Each row is a point. Two turns around zero, p and q, are shown by what they do to some points. Where does a point land after both, in the order given? Backwards means that the second turn is done in reverse. Each puzzle has new turns, and all numbers are rounded.
In the rows, 128 means zero.

Turn p:
[116  92 104] -> [127 150  89]
[170 104 135] -> [177 132 123]
[183 184 148] -> [158 119 203]
[ 84 141 173] -> [ 94  74 125]
[ 98 128  79] -> [ 90 169 113]
[117 119 129] -> [122 125 115]
Turn q:
[ 73  94 158] -> [109 170 182]
[147 167 177] -> [184 156 109]
[142  94 104] -> [113  91 146]
[143 171 113] -> [134 127  80]
[135 115  87] -> [100  96 122]
Where do these land?
q, then p backwards: [ 84 139 155] -> [139 138  77]
q, then p: [113 106 139] -> [126 100 135]
q, then p: [182 123  58] -> [136 161  46]
p, then q: [137 174 177] -> [156 134 190]
q, then p backwards: [142 109 144] -> [149 140 143]
q, then p: [109 118  96] -> [ 98 119 106]

Turn p:
[163 126 119] -> [108 115 155]
[ 68 188  93] -> [200 184 138]
[ 99 130 155] -> [131 147  93]
[155  84 121] -> [109  79 131]
[155 112 152] -> [ 91 116 123]
Turn q:
[114 104 151] -> [133 112  96]
[ 71 161 152] -> [130 182  84]
[164  91  89] -> [150  84 170]
[163 156 120] -> [ 99 134 163]
Where do these land?
p, then q: [ 96 143 140] -> [120 144 161]
p, then q backwards: [162 147 118] -> [157 150 112]
p, then q: [215 111  82] -> [123  91  35]
p, then q: [108  95 153] -> [166 123 153]
q, then p: [ 95 129 116] -> [117 136 161]
q, then p backwards: [ 93 143 158] -> [101 134 168]

Turn p:
[102  92 127 134] -> [159 104 123 150]
[156 131 153  76] -> [ 84 156 114 163]
[193 151 151 145] -> [ 60 116 127  98]
[129 148 111 144] -> [134 134 133  99]
[ 85 103  92 160] -> [192 105 125 115]
[145 162 189  96] -> [ 70 153 164 158]
[ 86 110  74 141] -> [196 128 111 113]
Turn q:
[113 152 193 173] -> [123 198  86 146]
[117  76 116  82] -> [ 88 100 164  91]
[184 134 108 131] -> [165 121 167 154]
[108 168 141 131] -> [148 142  90 116]
[118 110  81 123] -> [117  78 133 133]
Where do these land?
p, then q backwards: [120 129 185 134] -> [153  82 106 138]
p, then q backwards: [126 124 136 185] -> [130 119  90  85]
p, then q backwards: [185 168 116  83] -> [ 82 105 193 142]
q, then p backwards: [ 98 160  99 181] -> [141  61 115 100]
p, then q: [156  77 127 106] -> [109  82 119 164]
q, then p: [ 92 131  92 130] -> [161 113  93 138]
q, then p: [120 107 141  78] -> [123 157 134 175]
